Every row gives one point. A path goes straight from each point to the next, and from the last back to the first. The post is the endless flat space through its rows: a point in 2 columns, a line in 3, a plane in 4, and so on, so that a path can go around it. Count how often the path circles the post. Going back the other way cancels.

Post (2 x 3):
[[ 27   4  21]
 [ 13 -18 -38]]
Path (26 x 3):
[[-11 -26 -39]
 [ 13 -27 -13]
 [ 45 -10  44]
 [ 70   3 -13]
 [ 15  -6 -65]
 [-21   0 -50]
 [  5 -11 -15]
 [  9 -57 -35]
 [ 49 -28   5]
 [ 30 -20 -42]
 [ 40  24  -6]
 [  7  10 -10]
 [-18 -15 -35]
 [ -7 -35 -39]
 [ 24 -22  24]
 [ 57  -5  21]
 [ 57 -11  12]
 [ 35   2 -19]
 [ 17  30 -45]
 [-22  -5 -16]
 [ 24  12  91]
 [ 22 -30 -20]
 [ 41 -17  -1]
 [ 43  16 -50]
 [ 25  34  10]
 [ 19  22  36]]
Times around: 4

Post (10 x 11):
[[ 27  15  24  -1 -33 -15  31  13 -27  31  -2]
 [-71  70 -22  18  -6  -6  29 -34  23   4  14]
 [ 52 -40  -5  -9  15   7  -5  20   3   8  24]
 [ 54 -47   7  10   9  18  31  26   9 -38  20]
 [  0  37  -3  43  -2   0  16  -5 -33  28  -6]
 [-33 -39 -17  21  12 -11  15 -36  -2  10  -2]
 [ 10  19  15  29 -65   4 -11  19  -9  17   3]
 [  3  14  15 -33  11  -4   2 -43 -18  -6  -5]
 [-86  39 -40  21   9 -20  11 -28  22  -6 -35]
 [ 37   5  73  17  -9 -39 -12  32 -68  17  -2]]
Path (17 x 11):
[[  -8    4   27  -20  -37  -39   -6  -39  -27   26  -12]
 [ -18  -23   -6    8  -49  -28    3   14  -21   11   -9]
 [ -28  -20  -53   -5   55    3   54   -2   -8   22  -36]
 [ -71   48   19   62  -29    8   13  -14   22   -5  -24]
 [  13   20   48   65    3  -36   10  -19  -58   77  -24]
 [ -22   50  -19  -49  -18  -38   67  -31    3   45  -19]
 [   6   -5   30   76  -24    3  -24   21  -51  -14   18]
 [  -5   19  -12   34   25   15    0   23   -9   26   11]
 [  47  -54   64    2   22   -1   52    7  -25  -20  -21]
 [  36  -23   40   -3  -42    0  -57   21   33  -16  -23]
 [ -15    3  -23   77  -28   -1    3  -29  -21   26    4]
 [  31   24   -6   -4 -103   37    9  -40  -30   40   -2]
 [   8   26  -19   59  -70   26    2  -17  -34    5   48]
 [  58  -13  -73   14   17   21   13  -26  -17   33   28]
 [  -5   57  -50  -13   -6   19   -8    1  -15   -3   14]
 [ -45   29   36   22    7   -8   -6   25   -2   28   24]
 [  14   19   22   46   34   -3   60   -1  -21    4  -10]]
Times around: 3
